Rows are points. Two turns around zero, p and q, are shown by what they do to some points. Where does a point land after both, in the order given? Backwards means that the second turn is done in reverse. Each puzzle has new turns, and all numbers are rounded.

Turn p:
[3.5 0.7] => [ 1.7 -3.1]
[ 1.8 -2.9] => [-2.2 -2.6]
[-0.3 -0.7] => [-0.8  0.1]
[-2.3  0.3] => [-0.4  2.3]
[-2.8  2.6] => [1.7 3.4]
Turn q:
[-0.5  2.6] => [-0.4 -2.6]
[-2.2 -2.9] => [3.0 2.0]
[2.6 0.2] => [-2.5  0.7]
Where do these land?
p, then q: [0.6 2.2] => [-2.2  0.7]
q, then p backwards: [2.1 1.0] => [-0.4 -2.3]
q, then p: [-2.7 -3.1] => [ 3.0 -2.8]

Turn p:
[3.2 1.3 2.9] => [-4.2 -0.7 -1.5]
[-1.9 -2.1 -0.7] => [2.1 2.0 0.5]
[ 2.5  0.1 -0.2] => [-0.9 -0.9 -2.2]
[-3.8  0.7 -2.0] => [ 3.0 -0.4  3.1]
Turn q:
[ 2.9  3.2 -0.4] => [-3.8  1.6  1.4]
[-4.6 -2.4  1.3] => [ 4.3 -0.5 -3.1]
[ 1.0 -0.7  1.0] => [-0.7 -1.4 -0.3]
[ 0.8 -0.1 -1.9] => [0.1 0.2 2.0]
Where do these land?
p, then q: [ 1.3 -0.6  3.8] => [ 1.9  3.3 -1.5]
q, then p backwards: [ 0.7  2.7 -1.7] => [-1.5 -0.9  2.7]
p, then q: [-3.8 -1.3 -2.7] => [-4.5 -1.7  0.2]
q, then p: [ 1.7 -0.8  0.5] => [0.5 1.8 0.3]

Turn p:
[ 0.1 -1.2  2.2 -0.8] => [-0.9  0.1 -2.4  0.6]
[-3.9 -3.0 -0.7  3.9] => [ 5.3 -1.7 -2.0 -2.3]
[ 1.9 -1.3  0.4 -0.7] => [-0.3  1.9 -0.8  1.3]
[-2.5  1.2 -0.6 -3.4] => [-1.1 -3.6  0.9  2.2]
[ 2.4 -0.5 -1.2  1.2] => [ 0.7  2.7  1.0 -0.2]
[ 1.9  4.9  0.0 -0.2] => [-3.8  0.4  3.2 -1.7]
Turn q:
[-0.1  2.1 -0.5 -2.1] => [-1.3  1.6  2.1 -0.4]
[ 2.1  5.0  3.4 -0.7] => [1.6 4.7 2.6 3.1]
[-1.9 -2.0 -1.0  2.4] => [ 1.4 -3.2 -0.9 -1.2]
[-1.2 -2.9  0.0 -1.6] => [-1.0 -0.1 -2.2 -2.6]
[ 1.1 -2.2 -1.9  2.0] => [-0.7 -3.1 -1.6  1.1]
Where do these land?
q, then p: [ 0.4 -0.4 -1.1 -2.7] => [-0.1 -3.0  0.1  0.1]
p, then q backwards: [2.0 4.5 0.4 2.3] => [-2.6  1.2 -1.9 -4.2]
q, then p: [-3.5 -2.3  1.3 -2.8] => [-2.2 -1.6  2.0  3.9]
p, then q: [ 1.9 -1.3  2.1  0.6] => [-0.9 -0.7  3.0 -0.1]
p, then q backwards: [-0.8 -0.4 -2.7  2.6] => [-2.9  1.6  1.5  1.3]

Turn p:
[ 0.5  0.6 -3.2  3.3] => [ 0.1 -4.3  1.7  0.5]
[ 0.9  1.6 -3.5 -1.0] => [ 3.5 -1.8  0.9 -0.7]
[0.4 1.5 0.6 0.3] => [-0.2 -0.6 -1.0 -1.2]
[ 2.0 -3.0  2.1 -0.5] => [-0.8  1.7 -2.1  3.2]
[-0.7  1.0  2.4 -4.6] => [ 1.5  4.4 -1.5 -2.1]
[-3.1 -1.6  1.5  2.6] => [-4.1  0.4  2.1  0.3]
Turn q:
[-1.6  2.2 -3.1 -1.7] => [ 1.0  2.6 -3.4  0.7]
[ 1.3  2.2 -2.6 -3.1] => [ 0.3  1.2 -4.2 -2.0]
[-0.6 -3.1  2.4  0.4] => [ 1.3 -1.1  3.6 -0.4]
[-0.2 -0.4  3.9  1.8] => [-0.1 -3.3  2.4  1.5]
[-0.2  1.4 -2.9 -0.4] => [-0.6  2.3 -2.2  0.1]
[ 1.2 -2.3  2.4  3.0] => [-1.8 -1.8  3.9  0.1]
Where do these land?
p, then q: [-1.0  2.7  0.0  1.0] => [ 2.6  0.3  0.0 -1.6]
q, then p: [-1.7  2.5 -2.7  3.1] => [-2.0 -3.3  2.3 -2.5]
q, then p: [ 4.0 -2.9 -0.8  2.4] => [-1.2  4.7  0.8 -2.7]
p, then q backwards: [ 0.3  1.4  0.7 -1.8] => [ 0.1 -0.2 -1.3 -2.0]
q, then p: [ 0.2 -3.6  2.2 -0.8] => [-0.4  2.7 -3.2  1.0]
q, then p: [-1.7  0.0  0.6 -4.0] => [ 2.9 -1.4 -2.3  1.9]

Turn p:
[-2.7 -0.5  1.9 -0.9 -2.7 -1.9] => [-0.3 -0.7 -1.7 -2.3  3.7  0.9]
[ 3.7  2.8 -4.8  2.0  0.0  1.8] => [ 1.0  0.5  2.9 -0.8 -5.0 -4.0]
[-2.1 -0.7  1.4  0.8  1.1 -2.3] => [-1.5 -1.0 -1.4 -0.8  0.4  2.8]
[-0.7 -2.2 -0.8  0.2  1.2  0.8] => [ 0.6 -1.5  1.2  1.5 -0.1  1.3]
[ 1.5 -1.0  2.9  3.5  0.5  0.5] => [ 2.4  0.2 -3.3  0.7 -2.2  1.6]
[ 2.4  4.4 -4.1 -4.3  2.8  1.9] => [-3.9  2.9  4.5  2.3 -1.7 -4.5]
[ 0.0 -1.1  1.0  1.6  1.2  2.9] => [ 1.4 -1.4 -1.3  2.8 -1.1  0.0]
[-2.8  0.2  1.3 -2.1 -2.9 -1.9] => [-1.0 -0.3 -0.9 -2.4  4.3  0.1]
[ 0.9 -1.9  1.0 -0.9 -1.3 -1.7] => [ 1.4  1.5  0.2 -1.0  1.6  1.7]
Turn q:
[-1.7  0.0 -2.2 -0.9  0.4 -1.2] => [ 2.6 -0.3 -0.5 -1.4  0.9 -0.6]
[ 2.7 -0.9 -0.5 -1.9  0.5  3.9] => [-2.9  3.6 -0.7 -2.1 -0.8  0.3]
[-1.7 -1.6  5.8 -1.4 -1.3 -3.0] => [-1.2 -5.3  2.6  0.3 -3.6 -1.6]
[ 3.2 -0.7 -1.2  4.1 -0.1  5.1] => [-4.7  3.5 -1.6  1.6  3.5  2.1]
[-0.8 -1.1  2.1 -0.1  0.5  1.0] => [-1.9 -1.0 -0.1  0.0 -0.6 -1.6]
[-0.6  4.9  0.0  1.5 -0.6  1.4] => [ 1.1  0.9 -3.5  3.5 -1.0  1.3]
[ 0.9 -0.5 -1.9  1.1  2.8 -2.2] => [ 2.0  1.5  2.3  0.7  2.2 -1.2]
[-4.0 -1.7 -1.2 -1.2 -1.4 -1.7] => [ 2.1 -3.5 -0.8 -2.7  0.9 -0.7]
[ 1.9  1.5 -0.8 -1.3 -0.8 -3.3] => [ 2.8  0.5  2.3  0.2 -1.5  2.0]
Where do these land?
p, then q: [ 2.9 -2.6  0.1  0.7 -0.4  1.6] => [-1.7  1.8  1.3  2.0 -0.4  2.5]
q, then p: [-1.3  1.4 -2.8  1.6 -5.1  1.3] => [ 1.5 -2.1  3.7  3.9 -1.4 -2.1]
q, then p: [-2.8 -1.8  2.7 -3.4  0.7 -0.3] => [ 0.8  1.1  1.5 -2.6  3.8  2.3]
q, then p: [ 2.8  0.3 -0.1  0.6  1.2 -2.8] => [ 0.6  1.5 -3.7  0.6 -0.9 -0.3]
q, then p backwards: [-2.0  1.8 -3.0  2.1  2.1 -0.5] => [ 0.7 -1.4  2.8 -1.3 -2.6  2.5]
q, then p: [ 1.2 -2.4  3.9  1.1 -0.7  2.2] => [-1.2 -4.0 -1.5 -0.6  2.6  1.3]
q, then p backwards: [-0.8  3.3 -0.9 -2.6  2.2 -1.4] => [ 4.0 -0.1  0.3  2.0 -1.4  1.9]
